Each point is reached from the start by the listed moves, each made once or not at all, plus a little noise. Say if it took an odd or an even number of moves. Then give how often each move was made.
In the rows, zero is written as 128.

Moves:
(1): [166 141 131]
(2): [117 167 129]
(3): [127 130 164]
Start: [133 137 137]
Points:
[120 178 173] => even (0, 1, 1)
[132 137 136] => even (0, 0, 0)
[131 139 172] => odd (0, 0, 1)
[159 189 140] => even (1, 1, 0)

Moves:
(1): [161 128 131 121 137 132 113 131]
(2): [118 160 131 135 145 143 141 131]
(3): [125 130 163 119 124 108 142 121]
(4): [136 127 136 168 130 121 124 131]
(5): [119 115 133 129 149 132 139 141]
(6): [129 122 145 134 123 165 108 122]
Start: [145 142 131 143 160 126 121 119]
Points:
[134 154 166 197 195 178 120 132] => even (0, 1, 0, 1, 1, 1)
[161 161 142 143 206 150 130 138] => odd (1, 1, 0, 0, 1, 0)
[146 122 161 189 178 162 108 131] => odd (0, 0, 0, 1, 1, 1)
[155 135 155 188 156 155  96 117] => even (0, 0, 0, 1, 0, 1)
[133 155 198 186 189 154 138 125] => odd (0, 1, 1, 1, 1, 1)
[144 136 182 140 152 142 115 106] => even (0, 0, 1, 0, 0, 1)

Moves:
(1): [196 117 125 106 135 117 136 113 109  97 156 119 135 130]
(2): [141 158 115 137 119 135 146 116 123 133 114 140 133 140]
(3): [120 147 161 136 124 113 124 116 130 118 125 136 128 134]
(4): [114 121 139 169 140 141 130 124 109 129 119 168 126 117]
(5): [124 150 125 119 155 150 134 134 123 125 139 129 124 139]
(6): [144 129 146 106 119 184 131 145 134 120 110 158 138 120]
(7): [120 134 137 152 141 113 181 139 112 136 122 123 160 126]
(8): [135 144 121 144 137 119 120 162 138 127 123 116 126 110]
(9): [137 109 139 148 139 137 132 125 181 135 131 128 114 136]
(10): [145 133 119  98 138 109 136 121 133 167 122 148 123 118]
(11): [114 130 122 124 109 140 135 139 126 162 175 132 128 133]
Start: [142 147  97 122 118 117 137 127 136 100 128 141 124 117]
Points:
[135 197 111 136  87 122 157 114 129 128 158 165 131 140] => odd (0, 1, 1, 0, 0, 0, 0, 0, 0, 0, 1)
[146 218 113 164 134 147 162 149 187 132 170 156 109 141] => even (0, 1, 1, 0, 1, 0, 0, 1, 1, 0, 1)
[193 151 113 106 137 209 162 144  97  95 186 208 134 115] => odd (1, 0, 0, 1, 1, 1, 0, 0, 0, 0, 1)
[235 210 101 118 157 168 220 168 111  71 125 157 175 113] => even (1, 1, 0, 0, 1, 1, 1, 1, 0, 0, 0)
[145 204 135 178 155 128 216 117 165 109 119 159 143 151] => odd (0, 1, 1, 0, 1, 0, 1, 0, 1, 0, 0)

Moves:
(1): [155 106 140 120 124 107 108 132 154 132 127 116 142 139 126 141  90]
(2): [122 132 125 116 141 145 128 107 111 124 147 122 129 163 110 116 137]
(3): [121 151 123 127 165 154 149 106 127 137  91 100  88 126 119 130 129]
(4): [101 109 135 116 138 134 126 136 166 122  74 148 136 144 114 103 164]
(5): [137 126 128 116 114 105 132 124 130 139 132 161  98 107  88 110 124]
(6): [ 91 137 150 140  94 124 140 136 151  94 135  85 112 161 136 129 161]
(7): [180 101 122 138 118 146 138  98 108 142 120 145  93 162 117 124 117]
(8): [141 129 136 133 123 123 110 127 122 164 106 135  93 104 123 108 130]
(9): [149 142 130 138 155 132 107 151 128 120 136 118 131 120 127 115 104]
(10): [123 133 136 109 116 147 140 123 127 128  98 121 102 131  90  97 135]
(11): [113 117 132 154 120 114 138 131 125 123 136 117 118 133  96 101 130]
(12): [115 130 140 120 148 114 119 131 130 106 130 101 138 113 144 127 102]
(13): [109 131 136 142 135 129 114 126 110 112 163 150 160 122 113 137 119]
(14): [140 130 120 136 114 129 125 121 128 104 111 109 118 144 116 133 164]
Start: [129 101 154 128  98 118 129 142 142 117 109 173 138 137 131 161 131]
Points:
[ 78 118 175 105 147 182 127 100 136 136  21 181  78 159  33  84 177] => even (0, 1, 1, 1, 0, 0, 0, 1, 0, 1, 0, 0, 1, 0)
[109  86 200 152  67  79 100 134 167  67 105  62  92 197  86 120 149] => odd (1, 1, 0, 0, 0, 1, 0, 1, 0, 0, 1, 1, 0, 1)
[140  68 183 141  75 122 136  97 193  74  38 164  61 218  37 143 175] => even (1, 0, 1, 1, 1, 1, 1, 0, 0, 0, 0, 0, 1, 1)
